Each row is a point. Examples show where two turns around zero, p and q, send a point. Where does a point land after both, in the order given? Backwards means that the second turn is done in reverse. Each puzzle has new turns, and all numbers are rounded.

Turn p:
[22  4 24] -> [ 23 -10  22]
[ 18 -12  -3] -> [ 15 -13  -9]
[  4 -18  24] -> [  0 -26  15]
[-44  26 -46] -> [-38  49 -29]
Turn q:
[-6 32 34] -> [-7 20 42]
[ 10 -48  -5] -> [  9 -44 -20]
[ 34  12 -17] -> [ 36  15 -10]
[-28 -24  28] -> [-31 -30  17]
[-30   6 -14] -> [-29  12 -13]
[ 20  22 -25] -> [ 22  28 -15]
Where do these land?
p, then q backwards: [ 18   9 -21] -> [ 17   7 -22]
p, then q: [-45  20   9] -> [-40  18  24]
p, then q: [-14 -36  -8] -> [-21 -18 -28]
p, then q: [44 29 28] -> [47 -6 36]
q, then p backwards: [ -3 -23  -8] -> [  2 -23  -7]

Turn p:
[-15 -22 -21  14  46   1] -> [ -9  21  -6  17  49 -15]
[ 24  23   3   3 -22 -12] -> [ 14  -1   4  -1 -38  -9]
[  8  13   3 -16  13  26] -> [ 18  17  -1 -19   6  17]
[ 40   3  29   1 -27  14] -> [ 35 -18  28  -4 -28  15]
[  7  20   6  20 -10  33] -> [ 12  20  11  13 -16  32]
[-33 -31 -31 -11   0 -18] -> [-28 -21 -36   9  26 -12]
[-30 -17 -27  -9  25 -29] -> [-30   1 -27   0  31 -30]
[ -1  10  37  -2 -25 -15] -> [-13 -19  26 -15 -30   2]
Turn q:
[ 14  -3  13 -32  12  -9] -> [ 16  -7  13 -30  14  -7]
[ 35  -8 -13 -11  10  23] -> [ 20 -22  -3   2  29  22]
[ 37  -5  39  -2   6 -28] -> [ 46 -11  31  -9 -13 -18]
[-35   8 -10  12 -11  37] -> [-43  11  -6  13  -4  29]
[-19  18 -12  14 -28 -20] -> [ -7  24 -26   4 -29  -7]
[ -9 -32 -11  -5  43  19] -> [-25 -26  14  10  42 -11]
[ 12 -14  11  -4 -19 -20] -> [ 16 -15  -3 -11 -22 -11]
[-37  34 -17  27 -14  -2] -> [-26  44 -20  20 -18   3]
Where do these land?
p, then q: [ 48 -10 -12  15   0  17] -> [ 47 -12   5  25  -2   9]
q, then p backwards: [-33  14  20   1  -1 -47] -> [ 10  43   3   5  18 -40]
p, then q backwards: [-47   4  -1  38  -1  -3] -> [-43   4  -8  28   8  29]
p, then q: [ 14  -5 -19 -21  32  -7] -> [ 25  11  -8  -8  28 -22]
q, then p: [ -7  26   4 -18  -9  22] -> [  4  17  -8 -22  -1  28]
p, then q: [  3  -8   5 -33 -27  34] -> [ -4 -36  -7  -9  24  33]
p, then q: [ 40 -18 -23   5  -4  -6] -> [ 38 -17 -11  23  -1 -14]
p, then q: [-18  -3  26  14  10 -10] -> [-19   9  26  -7 -12 -10]
